Each wall is flat, endless, passes through zero and stands at right angles to its row. A trip goes straight from one point to another. Which walls does it cross, in order?
In the rows, zero is written as 128.

Walls:
(1): [144 119 146]
(2): [ 98 162 103]
(3): [123  96 150]
(4): [129 117 159]
Trips:
[100 191 182] to [ 87 184 115] => 4
[114 137 177] to [194 121 149] => none
[186 100 222] to [152 110 185] => none
[113 159 142] to [106 127  93] => 4
[146 108 133] to [ 99 114 116] => 1, 4, 2
[102 118 102] to [174 142  75] => none
[203  81  94] to [143 147  80] => 3, 1, 2

Walls:
(1): [101  95 116 118 147  95]
(2): [ 94  72 113 218  46  96]
(3): [137 132 118 141 123 140]
Trips:
[155 169 169 178 131  88] to [120 109 112 111 129 189] => 2
[149 158 100 113 171 117] to [138 128 135  98 179 137] => 3
[ 81 152  77 127 140 173] to [ 88 207 126 136 180 153] => none
[ 72 103 171 143 117  97] to [169 131  97 157 122 123] => 3, 1
[152  21  68 144  86 117] to [145 142 142 109 116  67] => 3, 2

Walls:
(1): [101 178 151 209 124 216 136  77 131]
(2): [115 136  83 147  66 170 139  99 175]
(3): [110 182 170 134 136 147  96 133 112]
(4): [169  96 184 117 201 137 148 144 171]
(5): [ 75  74  99 114 102  78  84  91 186]
Trips:
[159  64  97 164 127  80  84 142 132] to [157 116 129 123 141 131 115 114 119] => 5
[149 168 143  98 183 106 211 118 148] to [ 51  79 125 155 119 116 152 135 143] => 5, 2, 1, 4
[175 169 106  84 143 148 107  79 143] to [107  95 151 115 160  79  92  76 151] => 5, 1, 2, 3
[114 107 139 139 153 150  75 119 165] to [ 57 134  80 162 133 143  47 124 122] => 4
[ 94  96 123 168 100 103 103 154 114] to [127 206 150 104 117 156 130  73 135] => 3, 1, 5

Walls:
(1): [180  97 110 137 113  83 144 159  71  75  95 132 110  85]
(2): [151 132 146 111 182  46 118 140 100 151 132 185 141 179]
(3): [ 86 127  93 159 178 146 153 127  59 123  83  72 112 168]
Trips:
[ 90  73 117 117  56 120 166 162 125 154 171 124 158  89] to [160 118 100 119 178 184 118 161 134 120 185  72  45 124] => 3, 1
[145 139 128 143 152 118 122  96  66 130 122 186 154  84] to [136  76 113 153 160 120  89 196 121 100 116 115 137  77] => 3, 2
[190 172 190 150 104 116 101 167 173 131 176 126 151 104] to [159 104 137 111 110 181 108 133 137 133 128 147 139  60] => 2, 1
[124 144  96  77 136 164 143 154  87  82 121 186 108  61] to [ 74 143 113 131 194 160 145 114  83 152 111 159 107 102] => 3, 2, 1
[103 158 154 127 139 115 175 110 182  73  79  99 195 170] to [109  91 124 116 157 137 102 203 104  95 143 155  99 154] => 2, 1
[130  99 108 102 189 133 176 142 112 195 108 187 183 144] to [134  91  59 158 104 130  86  96 107 113 125 118 110 156] => 1, 2
[ 82 148 109 131 137 115 153 177 127  76 120 119 142 162] to [117 159 174  88 152  89  84 144 115  86  87 147 175 153] => 3
[128 149 172 108  95 156  71 148 139 151 187 145 121 127] to [133  50 213 168 154 112 171 106 111 187 126 161 112 204] => 2, 3

Walls:
(1): [184  57 123  90 147 137  92 191 102 138 138 167 131 173 132 121 153 130
  68 141]
(2): [110 139 125 171 133 128 206 147 175 165  81 144 175  66 128 123  78 109
 127 136]
(3): [139 162  77 116 149 163  99 136  92 131  77 116 191 125 115 126 162 131
 106  96]
(4): [ 85 120 138 214 132 185  90  54 152 123 167 137 171 113 129 133  79 205
 155 176]
Trips:
[108 159 146 134 109 103 124  99 164  99 130 111 106 150 129 120 136 122
 142  91] to [114  66 136 160 186 107 123 147 150 156  52 192 141 136 151  96  68 145
 155 186] => 4, 2, 1
[129 137 114 124 103 162 114 110 145 167 110 221 119  67 184  70 121 123
 115 160] to [152  74 138 115 121 190 137  62 151 102 155 141 126 135 103 102 139 155
 130  44] => 2, 3
[139 106  92 139 122 134  87 129 125 155  43 138  78 228 135 175  48 157
 126 132] to [161  93 124 186  98 116 114 121 128 108 122 135  90 192  37 200 134 108
  83  95] => 3, 4
[ 80 151 143 140 168 133 110 175 137 103 121 111  98 141 129 135 180 124
  90 130] to [104 136 132 165 134 106 128  79 156 148 164 162 131 136 112 100 116  57
  93 146] => 3, 1, 2, 4
[ 84 132 120  97 108 150  41 106 150 109 113 149 129 118 139 161  84 113
 140  87] to [114 109 139 163 104 111 124  78 169 106 149 137  53 186 150 122 125 223
 104 173] => 3
[ 83  69 169 140 170 116 134 121 163 113 140  98 172 108 142  98 134 129
 126 122] to [121 131 137 132 191  90 129 197 142  92 156 104 112 136 174 131 135  95
 151  63] => 4, 1, 2
[ 85 150 126 174  61 186 133  88 128 126 117 119 102 170 111  98 109 146
 117  71] to [152  41 201 154 106 160 120 159 100  83 157  91 125  25 140 154  86  49
 175 150] => 3, 2
[149 104 140 167 134 141 180 134  79 181  81 130 103 117  83 124  88 155
 152 150] to [120 123 155  89 118 109  63 105 155 112  98 149  70 170 131 179 177  97
 154 140] => 4, 1, 2
